Rows are points. To make a cloud, some directions were put in groups of two or more. Within a group, all points are equally far from the middle, so they leave a hole (a ring in 2 directions, a hollow ball in 3). The other directions are filled evenly. Then the cloud was stretched, turned, moved and blurred a little. How many holes are there, and how many directions does each take, smallest first?

Cloud, 19 rows:
[[ 3.52 -0.47  0.65]
 [-2.07 -0.60 -1.79]
 [ 0.97 -1.14  2.86]
 [ 0.36  0.39  4.08]
 [ 1.08  1.14 -1.48]
 [ 0.80  0.42 -1.29]
 [ 0.67 -1.84  0.09]
 [ 0.01 -0.91 -0.31]
 [-0.32  2.52 -0.71]
 [-0.62 -0.09 -1.71]
 [-1.37 -1.97 -0.59]
 [ 1.17 -2.70  0.32]
 [-0.74 -1.11 -0.53]
 [ 0.27  0.52 -2.10]
 [ 0.31  2.02 -0.33]
 [ 1.30 -0.50  2.63]
 [ 0.17  1.48  2.39]
 [ 1.27 -2.10 -1.34]
 [ 2.51 -1.27 -2.30]]
Holes: 0

Cloud:
[[ 2.13  0.93 -0.14  0.79  0.92 -1.44]
 [-3.72  0.10  0.92  0.38  0.92 -0.39]
 [ 2.15 -1.67 -0.43 -1.25  0.46 -0.71]
 [ 1.28 -2.38  2.06  2.29  2.78  0.08]
 [-0.67 -1.76 -0.04  3.04 -1.30 -0.51]
 [-2.82  1.42 -2.29 -0.21 -1.44 -0.34]
 [ 1.02 -3.32  0.80  0.93  2.81 -0.75]
 [ 0.08 -1.88  1.65  1.86 -0.72  0.25]
 [-1.98 -2.12 -0.19  2.32  1.98  0.48]
 [-3.18 -1.19  1.35  0.85  0.78 -1.39]
 [ 2.72 -1.64  0.12  0.48  3.94  0.21]
 [-3.14 -1.40 -1.66 -0.02  0.38  1.27]
 [-2.52  1.15  0.04 -2.16  0.13 -0.57]
 [-1.83  0.82 -2.67  2.14  0.75 -0.78]
 [ 0.40 -0.45  1.65  1.38 -1.74  0.30]
 [ 0.30  1.57 -0.42 -1.43 -0.85 -1.20]
 [-3.50 -0.98  0.02 -0.77 -0.20 -0.70]
 [-0.98 -3.12  0.50  0.18  0.72 -0.17]
 [ 1.85  0.18  1.26  0.72  2.43 -1.02]
 [ 0.83 -2.65  2.09  0.74  1.38 -0.64]
 [ 0.80  0.11 -1.28  0.36 -0.38  2.72]
 [-1.78 -1.21  1.12  3.39 -0.29 -2.26]
 [-2.81  0.42 -1.93  0.36  0.61  0.31]
 [-2.66  0.52  0.32  3.29  1.07 -1.46]
 [-0.49  1.19  0.20 -0.38  0.73  1.33]
 [ 1.16 -1.56  0.51  0.18  0.79  1.21]
 [-1.99  0.66 -1.32 -0.52  2.22 -0.14]
 [-0.27 -2.73  0.16  0.52 -0.08  1.70]
 [-3.26  1.77 -0.72  0.77 -1.57 -0.64]
 [ 1.96 -1.14  1.43 -1.75  1.83 -1.49]
 [ 0.05 -1.84  2.08  2.09 -0.47  0.11]
 [-1.33 -2.12  1.69  1.93 -1.56 -0.90]
 [ 1.13 -1.35  0.74  1.36 -1.43 -1.19]
 [-3.56  1.69  0.33  2.11 -0.02  0.57]
 [ 0.85 -0.20  1.60  2.28 -1.28 -0.27]
 [-0.71  1.60  0.37 -0.70  1.41 -2.96]
 [ 1.13 -1.36  0.75  1.31 -0.71 -0.17]
 [ 1.46 -1.21 -0.28 -0.52 -0.43  0.37]
 [-0.71  1.63  0.07 -0.99 -2.31  0.55]
 [-1.51 -3.11  1.47 -0.01 -0.08  0.23]
 [-0.40 -2.36  0.16  2.89  1.54 -1.06]
 [ 0.17 -2.86  1.72  2.58  2.22 -0.49]
 [-1.65  1.49 -1.15  1.15  0.75 -2.21]
 [-1.06 -2.08  1.58  3.22 -0.57  0.46]
 [ 0.11 -0.28  1.40  1.95 -0.30  2.31]
 [-4.00  1.14 -0.44  0.48 -0.75  1.08]
 [-1.24  1.11 -1.18 -2.69  0.69 -0.78]]
Holes: 1 (2)
